Every row gives one point. The ring and each string are closed loops that go straight from each point to the next, and from the last back to the first. Before rounding, they use only three directions, however many columns there are. Count how often each string passes through the ring. Passing back the other way cancels.
In the rows, 128 means zero.

Ring (7 x 4):
[[140 161 133 154]
 [ 89 180 169 137]
 [ 72 174 161 114]
 [ 83 145 129  90]
 [129  92 102  83]
 [172  75  96 107]
 [173 112 104 137]]
String (20 x 4):
[[ 65 213 189 147]
 [ 66 184 199 132]
 [ 89 152 172 118]
 [104 133 158 112]
 [ 60 150 188  98]
 [ 45 174 162  90]
 [ 58 179 129  91]
 [ 91 169 109 106]
 [ 83 168 112 100]
 [ 56 173 125  84]
 [ 45 170 147  81]
 [ 59 186 135 100]
 [ 82 180 128 114]
 [ 99 153 144 116]
 [100 171 128 123]
 [ 70 210 159 137]
 [ 64 199 209 145]
 [ 86 173 194 140]
 [ 86 174 199 143]
 [ 73 210 186 152]]
Times through: 0
String (18 x 4):
[[108 141 115 104]
 [117 116 129 100]
 [119  77 124  72]
 [129  75  97  68]
 [131 105  73  81]
 [125 135  95 107]
 [125 120 114 104]
 [123  90 136  90]
 [ 97 101 112  65]
 [ 80 143 107  77]
 [ 88 169 105 102]
 [112 138 130 112]
 [ 92 139 152 104]
 [ 47 164 180  93]
 [ 50 180 160  98]
 [ 61 152 171  93]
 [ 90 127 159  96]
 [108 143 123 108]]
Times through: 2

Ring (6 x 8):
[[159 165 125 188  79 178 116 131]
 [131 203 165 191  78 148 155 120]
 [ 87 188 160 184  99  97 171 148]
 [ 62 126 122 169 116  91 165 168]
 [ 96  78  84 161 109 150 132 158]
 [134 100  85 172  97 171 109 152]]
String (19 x 8):
[[ 51 160 129 183 128  28 160 204]
 [ 42 125 118 169 128  55 168 189]
 [ 57 109  99 170 128  68 148 195]
 [ 93 126 103 177 114 100 131 181]
 [ 92 115 116 167 102 142 153 144]
 [ 79  86 112 154 102 162 166 130]
 [ 63  52  86 147 116 145 158 153]
 [ 67  69  73 161 127 100 133 191]
 [ 80 103  94 169 119 100 136 182]
 [ 98 133 117 175 104 124 143 157]
 [ 72 117 129 162 104 134 175 137]
 [ 51 132 136 166 114  91 183 157]
 [ 53 169 142 182 121  42 171 187]
 [ 77 186 141 191 115  47 153 190]
 [ 94 174 138 186 105  89 150 167]
 [ 94 158 147 175  94 133 168 133]
 [ 87 158 156 172  92 139 181 121]
 [ 97 160 135 181 101 112 152 154]
 [ 81 173 132 188 115  58 147 189]]
Times through: 2

Ring (8 x 9):
[[173 125  85 135 103 129 136 126 130]
 [124 172 106 133 103 148 135 130  97]
 [ 82 180 136 134 112 151 134 131  90]
 [ 63 168 153 135 120 148 134 132  96]
 [ 61 127 160 138 128 138 139 130 122]
 [ 86  97 146 139 128 129 142 129 143]
 [132  79 120 139 121 120 142 126 158]
 [173  93  94 137 110 119 138 124 151]]
String (20 x 9):
[[ 26 125 164 138 130 149 151 135 122]
 [ 40 110 140 138 124 153 162 136 134]
 [ 83 114 123 137 118 144 153 132 133]
 [115 108 132 138 121 126 136 127 137]
 [ 91  80 103 138 116 145 168 133 156]
 [132  50  91 140 116 129 164 130 178]
 [136  74  79 138 109 138 165 131 162]
 [143 103  97 137 110 132 146 128 143]
 [149 102  65 136 100 144 162 131 145]
 [191 112  58 135  96 133 147 127 141]
 [188 136  53 133  90 141 146 128 125]
 [141 160  51 132  87 166 162 135 108]
 [121 157  92 134 101 153 147 132 107]
 [ 93 184  83 132  94 174 158 137  89]
 [ 83 205 107 132  99 170 145 135  74]
 [ 84 204 142 133 110 152 125 131  73]
 [108 171 162 135 121 127 110 125  95]
 [117 142 146 136 121 125 121 125 115]
 [ 94 149 167 136 127 125 117 126 108]
 [ 57 144 179 137 132 133 127 129 110]]
Times through: 0
String (32 x 9):
[[ 57 156 179 136 130 135 124 129 102]
 [100 137 161 137 126 124 121 126 117]
 [103 130 132 136 118 135 137 129 122]
 [101 128 132 137 118 136 138 129 124]
 [126 125 145 137 123 119 121 124 126]
 [101 108 162 139 131 117 125 125 136]
 [ 75  84 164 140 136 122 139 128 150]
 [ 43  72 135 140 128 147 171 136 158]
 [ 80  96 123 138 120 142 158 132 144]
 [ 99 104 125 138 120 135 148 130 140]
 [105 116 122 137 117 137 145 130 133]
 [ 84  79 120 139 122 139 162 132 156]
 [ 79  56 127 141 128 133 164 132 170]
 [106  72 145 140 131 117 140 126 160]
 [131  95 155 139 130 106 120 122 146]
 [129 121 139 137 121 119 124 124 129]
 [101 116 133 137 120 133 140 129 132]
 [ 46 107 133 138 122 153 164 136 136]
 [ 24 113 142 138 124 159 167 138 131]
 [ 80 128 131 137 118 145 148 132 123]
 [122 130 153 137 124 117 118 124 123]
 [ 94 140 176 137 131 119 114 124 114]
 [ 42 158 176 136 129 144 132 131 100]
 [ 19 170 161 135 122 162 147 136  93]
 [ 35 162 135 135 115 167 157 137 100]
 [ 92 142 129 136 115 143 141 131 115]
 [104 147 145 136 120 132 126 127 111]
 [106 153 157 136 123 126 117 125 107]
 [100 143 135 136 117 137 134 129 114]
 [ 64 154 132 135 115 155 148 134 106]
 [  7 175 145 135 116 176 160 140  89]
 [ 19 175 175 135 126 156 138 134  89]]
Times through: 0

Ring:
[[149 138 103 163 118 114 104 115 121 109 126 153]
 [ 88 200 128 124  54 149 145 201 129 146 134 152]
 [ 66 188 135 106  72 156 166 187 146 154 132 137]
 [ 87 138 122 118 128 140 153 119 154 137 124 127]
 [151  92 123 136 171 112 131  57 143 104 133 125]
 [182 100 114 160 156 100 105  66 123  91 135 141]]
String:
[[188 131 141 143 117 106 121 111 112  97 154 144]
 [173 124  96 177 130 103  88  95 114  96 126 157]
 [141 137  77 184 122 112  83 108 120 108 110 162]
 [116 151  85 168 110 125 101 128 128 121 111 157]
 [ 96 175  81 168  85 134 102 160 127 132 107 164]
 [ 98 163 100 148  98 135 121 147 134 133 117 151]
 [115 165 129 128  91 135 140 154 131 130 136 143]
 [107 199 154 107  51 147 161 204 125 142 152 145]
 [ 83 228 163  94  19 161 175 245 125 157 155 147]
 [ 56 234 144 102  19 167 170 249 133 166 140 150]
 [ 55 210 118 121  49 160 151 212 138 159 123 151]
 [ 83 177 113 132  83 145 138 169 138 143 122 147]
 [111 162 127 128  94 135 140 151 133 131 134 142]
 [117 171 136 124  83 136 145 164 129 131 141 143]
 [116 199 141 124  49 141 144 202 118 136 147 153]
 [118 186 114 149  66 133 119 180 117 130 131 161]
 [120 159  76 180 100 122  88 137 121 119 108 166]
 [120 132  65 185 133 117  84 100 130 114  99 159]
 [129 139 114 144 120 124 124 118 132 118 128 143]
 [125 125  87 165 138 119 104  95 135 114 111 148]
 [133 128 102 155 133 119 112 101 133 113 121 145]
 [152 138 135 134 115 119 132 120 125 112 144 140]]
Times through: 3

Ring:
[[138 185 106 145 147 142 134  92 137 173 119 208 145 145]
 [135 157 131 158 156 152 122  85 131 162 110 187 123 141]
 [113 116 142 155 154 166 116 108 127 140 112 138  88 123]
 [ 88  84 139 142 145 175 117 139 126 119 120  93  63 105]
 [ 67  71 112 129 139 166 134 156 127 113 122  77  73 105]
 [ 75  94  90 127 139 150 148 143 130 129 119 109 107 122]
 [ 98 140  80 128 138 139 152 126 135 151 121 156 137 135]
 [123 177  88 133 139 138 145 110 138 167 124 194 148 141]]
String (26 x 14):
[[113 148 108 137 142 151 134 118 134 152 123 162 118 129]
 [121 176 103 128 133 153 132 127 138 158 136 177 121 123]
 [139 210  85 132 137 135 144 103 142 180 129 223 161 145]
 [129 188  79 137 143 128 152  95 139 177 118 214 169 154]
 [112 146  90 143 149 135 149 100 133 160 110 178 148 148]
 [102 134 104 132 139 153 136 129 133 144 124 145 112 124]
 [ 87 133  86 115 127 153 144 155 136 137 136 129 109 114]
 [ 71 102  82 118 132 150 151 156 132 128 127 107 107 117]
 [ 56  59  85 129 143 148 155 146 126 117 110  83 103 124]
 [ 74  77 104 136 145 154 142 137 126 123 112  98  96 121]
 [ 94 109 111 139 145 155 135 126 129 136 117 127 103 124]
 [ 80  99 115 124 133 170 128 159 130 121 132  95  73 101]
 [ 66  77 120 119 129 179 125 177 129 106 137  65  51  87]
 [ 50  34 123 129 140 176 129 169 122  95 120  39  48  94]
 [ 59  45 117 137 146 165 135 148 122 107 111  64  70 110]
 [ 94 111 111 137 143 157 134 130 130 135 119 126 100 121]
 [ 88 112 109 127 135 163 132 148 132 129 130 114  89 109]
 [ 60  79  90 116 130 160 146 169 130 115 129  79  85 105]
 [ 69  88  76 128 142 140 159 137 129 131 111 113 124 133]
 [ 89 116  78 135 146 134 158 117 131 147 109 147 141 143]
 [103 131  98 139 145 144 143 115 132 149 115 154 127 136]
 [104 137 107 133 139 155 134 129 133 144 126 146 110 122]
 [117 172  93 126 133 147 139 127 138 159 133 176 130 128]
 [140 213  85 131 136 135 144 104 142 181 131 225 162 145]
 [153 217  88 146 148 126 146  74 140 192 116 249 181 163]
 [131 167 101 151 153 135 141  84 134 171 108 202 153 153]]
Times through: 5
String, 28 rows:
[[ 98 118 119 136 141 163 127 134 131 135 124 126  91 115]
 [ 95 113 130 131 136 174 119 148 130 127 132 110  70 101]
 [ 93  81 157 147 147 184 105 139 124 115 121  87  46  97]
 [ 96 106 142 136 139 179 112 146 129 123 131 103  59  98]
 [ 96 105 138 137 141 176 115 142 129 125 128 107  66 102]
 [ 87  70 156 147 148 184 107 140 123 112 119  79  44  97]
 [ 82  63 146 149 151 176 116 134 122 113 112  80  56 106]
 [ 66  51 145 134 140 187 113 165 123  98 126  48  32  86]
 [ 67  71 128 124 133 181 121 172 127 105 133  62  46  88]
 [ 87 107 114 130 137 164 130 146 130 128 127 110  85 109]
 [ 85  98 108 135 143 157 137 135 129 130 118 113  97 119]
 [ 77 101 101 121 132 161 138 157 131 124 130 101  88 108]
 [ 63  84  75 121 136 145 158 152 130 125 119  99 113 123]
 [ 76  97  64 134 148 126 169 118 130 143 102 136 151 150]
 [ 86 127  61 125 139 128 167 125 134 150 115 153 154 145]
 [ 96 148  71 120 133 138 156 134 137 152 127 158 141 133]
 [100 147  94 122 131 153 139 143 136 145 135 146 113 118]
 [103 138  96 133 141 147 142 123 134 149 121 154 124 130]
 [102 141  96 129 136 150 140 132 135 146 127 149 118 125]
 [ 97 144  87 121 131 149 144 141 136 146 132 147 120 122]
 [ 88 131  70 122 135 137 158 135 135 147 122 147 138 134]
 [ 85 124  88 119 130 153 144 151 134 135 132 125 108 116]
 [ 80 112  94 119 131 157 141 156 133 129 132 112  98 111]
 [ 61  76  92 121 134 157 146 161 129 116 124  82  89 110]
 [ 86 111 110 125 134 164 131 151 131 128 131 110  86 107]
 [ 90 106 114 134 141 161 132 137 130 131 122 116  92 115]
 [ 73  60 126 143 149 166 129 137 123 114 110  81  73 113]
 [ 86  81 128 145 150 165 126 129 125 123 112 101  80 116]]
Times through: 0
